Rows are points. The points of each table are mixes of a few directions, plus a little noise. How many directions does each table use, and how many do they share? Where both have some left over, give the other angles between the two spaces (their principal angles), to ten degrees, smallest first.

First, 5 rows:
[[-4.5  0.3 -0.3]
 [ 4.7  3.6  2.5]
 [-3.0  0.3 -0.2]
 [-3.2 -0.7 -0.8]
 [ 5.8 -3.4 -1.1]]
Second (6 x 3):
[[ 3.7 -0.4  0.2]
 [-4.0 -1.0 -1.0]
 [ 0.1 -3.7 -2.0]
 [ 4.1 -2.2 -0.7]
 [-6.6  4.4  1.6]
 [ 2.8  3.0  1.9]]
Directions: first 2, second 2, shared 2

First, 7 rows:
[[ 5.7 -6.1 -0.4 -2.5 -0.6 -3.1]
 [ 1.2  0.5 -5.8 -0.3 -1.6  1.6]
 [ 0.8  5.3 -0.6  2.5 -3.0 -0.7]
 [-2.0  5.8 -1.5 -1.5 -6.1  2.5]
 [-1.5 -1.9  1.3  1.7  4.8 -0.1]
 [-2.2 -2.2  5.1 -1.4  1.9 -0.3]
 [-2.0 -1.5  1.9  1.5  4.5  0.1]]
Second, 9 rows:
[[ 0.7  1.5  3.5  1.2 -0.7 -2.1]
 [ 3.7  1.3 -1.3  3.5  0.4 -2.8]
 [-0.6  1.9 -5.2 -0.4 -1.9  2.6]
 [ 3.7  0.4  2.5  3.5  1.1 -4.2]
 [-0.2 -5.0 -0.5 -1.5  3.4  0.5]
 [ 0.1 -2.7  5.4 -0.2  2.2 -2.2]
 [-1.3 -4.1 -4.0 -2.6  2.2  2.9]
 [-3.5  0.4 -5.3 -3.4 -1.8  5.2]
 [-2.4  6.3  4.8 -0.1 -4.9  0.0]]
Directions: first 4, second 3, shared 3

First:
[[ 4.4 -4.5  8.7 -7.2  2.6 -3.6 -1.3  8.9 -4.8]
 [-3.4  1.4 -5.4  2.9  0.7  3.7 -3.1 -4.0  1.8]
 [ 0.5  3.9 -3.1  0.8 -1.4  2.4  0.3 -4.9  3.5]
 [-1.0  0.4 -1.4  1.1  0.0  0.8 -0.4 -1.1  0.5]
 [-2.3  0.5 -2.8  3.7 -1.3  0.1  1.6 -2.3  0.9]
 [-0.7 -1.3  0.6  1.0 -0.2 -1.2  1.0  1.3 -1.1]
 [ 2.6 -0.4  3.4 -2.3 -0.5 -2.1  1.8  2.2 -0.8]]
Second (10 x 9):
[[ 2.7 -5.3 -7.1 -1.0 -1.0  1.6 -2.3  9.0  6.0]
 [ 0.8  0.4 -0.3 -4.1 -0.6  5.5 -3.8  1.0  1.3]
 [-0.8  2.7  3.1  0.6 -2.8  0.8  3.1 -4.3 -4.1]
 [ 1.1  3.8  2.0 -3.8 -2.7  4.8  0.2 -3.1  1.7]
 [ 2.0  0.3 -1.9  1.7  0.5 -2.4 -0.5 -1.2 -5.7]
 [-2.4  1.1  3.4  1.7 -0.5 -0.9  1.9 -3.4 -5.2]
 [ 0.0 -1.3 -1.1  2.8  1.8 -4.3  0.9  0.4 -1.1]
 [-3.3 -3.2  0.7 -0.1  1.9  0.4 -1.2  3.8  4.6]
 [ 0.8  3.2  1.9 -0.1  2.1 -1.7 -0.7 -5.0 -3.6]
 [-0.8 -2.2 -0.8  2.2  1.2 -3.9  2.4  2.8  6.3]]
Directions: first 3, second 5, shared 2; angles 90

First (11 x 12):
[[-0.6 -5.0  0.4 -5.5 -0.2 -2.9  0.4  3.1 -0.9 -2.4 -4.1 -0.8]
 [-2.1 -0.4  1.4  1.3 -6.3  0.7 -3.0  4.0 -8.0 -3.4  4.9 -7.3]
 [ 2.3  0.2  0.5 -5.2 -3.8  6.4  5.3 -7.6 -2.6  3.5 13.3  7.9]
 [ 1.6 -2.6  0.9  0.0  2.2  0.5  1.2 -2.5  0.4  0.9 -1.5  0.4]
 [ 1.3 -0.7  0.5  1.4  1.9  0.9  0.6 -2.4  0.8  1.2 -0.6  0.4]
 [-0.9  4.5 -1.4  3.6  1.2 -0.6 -1.4  1.0  3.1  0.7 -1.4  0.3]
 [ 0.9 -0.5  0.9  2.9  1.1  0.8 -0.5 -1.4 -0.7  0.4 -0.5 -2.0]
 [-0.7  3.2 -1.2  3.1  1.9 -1.3 -1.4  1.2  3.2  0.4 -3.0 -0.1]
 [-2.9  2.1 -3.1 -5.9 -0.4 -4.6 -0.3  6.0  4.6 -1.8 -4.3  3.9]
 [ 0.9 -1.2  0.3  0.9  2.6 -0.5  0.3 -1.1  1.7  0.7 -3.1  0.2]
 [ 0.1  0.5  0.7  3.4 -0.1  0.7 -1.3 -0.2 -1.5 -0.1  0.3 -2.9]]
Second:
[[ 0.2  2.6 -1.6 -0.5  2.1 -0.5  1.0 -0.9  4.5  1.7 -1.3  4.3]
 [ 1.5 -3.2  1.3  0.2  1.6  0.5  0.7 -2.0 -0.8  0.3 -1.3 -0.9]
 [-3.3  8.4 -3.7 -0.6 -2.6 -1.2 -1.2  4.0  4.0  0.0  2.4  4.0]
 [-2.2  6.5 -2.9 -0.5 -1.2 -1.0 -0.6  2.5  3.8  0.4  1.4  3.9]
 [ 2.9 -8.8  4.1  0.7  1.4  1.3  0.6 -3.2 -5.5 -0.7 -1.7 -5.6]
 [ 2.3 -7.2  3.3  0.6  1.1  1.1  0.5 -2.6 -4.5 -0.6 -1.3 -4.6]
 [-1.3  0.2  0.4  0.3 -3.2  0.1 -1.5  2.4 -3.6 -1.8  2.3 -3.3]
 [-1.3  1.6 -0.5  0.1 -2.3 -0.1 -1.1  2.1 -1.3 -1.0  1.7 -1.1]
 [-3.2  6.4 -2.5 -0.2 -3.8 -0.9 -1.8  4.4  0.8 -1.0  3.1  1.1]
 [ 4.4 -6.5  2.1 -0.1  6.8  0.8  3.2 -6.7  2.7  2.8 -5.3  2.1]]
Directions: first 4, second 2, shared 2

First (11 x 18):
[[-2.3  0.3  1.3 -3.3  3.5  3.9 -2.3 -3.7  2.4 -2.0  0.4 -0.3 -2.5 -0.9
  -0.7 -2.4 -1.1 -2.4]
 [ 2.9  0.3 -2.7  5.3 -5.7 -5.7  3.1  6.3 -4.4  2.7 -1.1  1.2  4.3  1.5
   0.7  4.9  1.3  4.0]
 [-1.4  2.0 -1.8  0.1 -2.6 -2.1  2.3  5.9 -2.8  0.9  0.7  0.5 -0.9  1.2
   0.5  5.7 -0.4  3.6]
 [ 1.4 -3.3  0.3  1.6  1.5  0.1 -2.2 -2.3  1.1  1.9 -1.5  0.4  1.5  2.0
   0.0 -5.0 -0.3 -2.8]
 [ 0.9  1.2  0.4  0.8  0.2  1.5 -1.4 -3.7  0.5 -2.7 -1.2  0.8  2.4 -2.6
  -1.6 -0.8  0.7 -1.0]
 [ 1.7  2.8 -2.9  4.3 -5.7 -4.2  2.7  5.7 -4.7  0.2 -1.3  1.8  4.2 -0.2
  -0.4  7.0  1.2  4.6]
 [ 5.4 -0.7  0.0  4.4 -5.5 -6.1  4.9  2.7 -1.9  1.9  0.8 -1.5  3.8 -1.7
   1.7  2.2  3.4  3.2]
 [-3.9 -1.0  3.9 -8.0  6.6  5.7 -1.5 -5.6  5.8 -1.7  3.5 -3.2 -7.9 -1.4
   0.9 -5.2 -1.5 -3.8]
 [-4.1  3.1  0.3 -4.2  2.5  4.3 -1.6 -1.4  0.9 -3.4  0.7  0.4 -3.3 -1.5
  -1.3  1.9 -1.6 -0.3]
 [ 0.4 -2.7 -1.0  1.9  0.5 -0.9 -1.5  1.1 -0.6  2.8 -1.6  1.0  1.2  3.5
   0.3 -2.4 -0.9 -1.2]
 [-1.1 -2.1  2.2 -3.1  4.5  3.5 -2.5 -5.1  3.7 -0.5  0.6 -1.2 -2.7 -0.1
   0.0 -5.8 -0.9 -3.9]]
Second:
[[ 3.8 -0.9  0.5  1.9 -3.3 -3.7  6.2 -0.7 -0.7 -2.3  0.4 -1.3  1.1 -5.4
   0.9  1.6  3.8  0.9]
 [ 0.7  2.4 -2.3 -5.1  0.3  5.2  1.3 -0.4  0.2 -4.5 -0.5 -3.2 -3.7  1.4
  -3.1  5.0  0.5 -3.3]
 [ 3.3  3.9 -0.1 -3.3 -2.2  3.1  1.7  0.4  1.0 -3.4 -0.4 -4.5 -1.2 -0.2
  -2.8  4.2  1.1 -0.9]
 [-1.5  2.1  2.3 -1.8 -1.2 -0.8  3.9  4.3  1.2 -3.1 -3.1 -0.6 -3.3 -4.2
  -1.3  0.4 -1.6  0.9]
 [ 0.1  2.7  0.7  2.4  0.3  2.2 -6.3 -2.7  0.3 -0.2 -2.5  2.5  5.1  0.3
  -2.5 -2.2 -1.5  0.1]
 [-4.9 -0.7  0.6  3.4  3.1 -1.6 -8.4 -3.6 -1.2  7.3  6.5  5.2  4.3  3.2
   4.6 -2.7 -1.2  5.1]
 [-1.4  1.2  2.2  2.9 -0.1 -2.2 -5.1 -1.0  0.1  5.4  4.0  2.0  3.9  0.8
   2.8 -2.0 -0.8  5.0]
 [ 0.4 -3.5 -2.1 -1.8 -0.1 -1.4  7.3  0.7 -1.2 -2.7  0.9 -1.4 -4.7 -2.1
   1.2  2.7  2.6 -2.0]
 [-0.3 -2.8 -0.4  2.3  1.4 -1.6 -4.0 -1.5 -0.5  5.9  3.5  1.3  2.3  4.6
   3.0 -2.6  0.0  1.2]
 [-0.7 -2.4 -2.8 -2.7  1.3  2.4  5.3  1.6 -0.4 -6.8 -6.7  0.0 -5.2 -1.9
  -3.5  0.6 -0.7 -6.3]
 [ 0.6 -2.2  1.4  1.9  0.1 -1.7 -2.0  2.7  1.1  4.4 -2.2  0.2  1.0  3.3
   0.5 -4.9 -2.2 -0.4]]
Directions: first 4, second 6, shared 3; angles 80
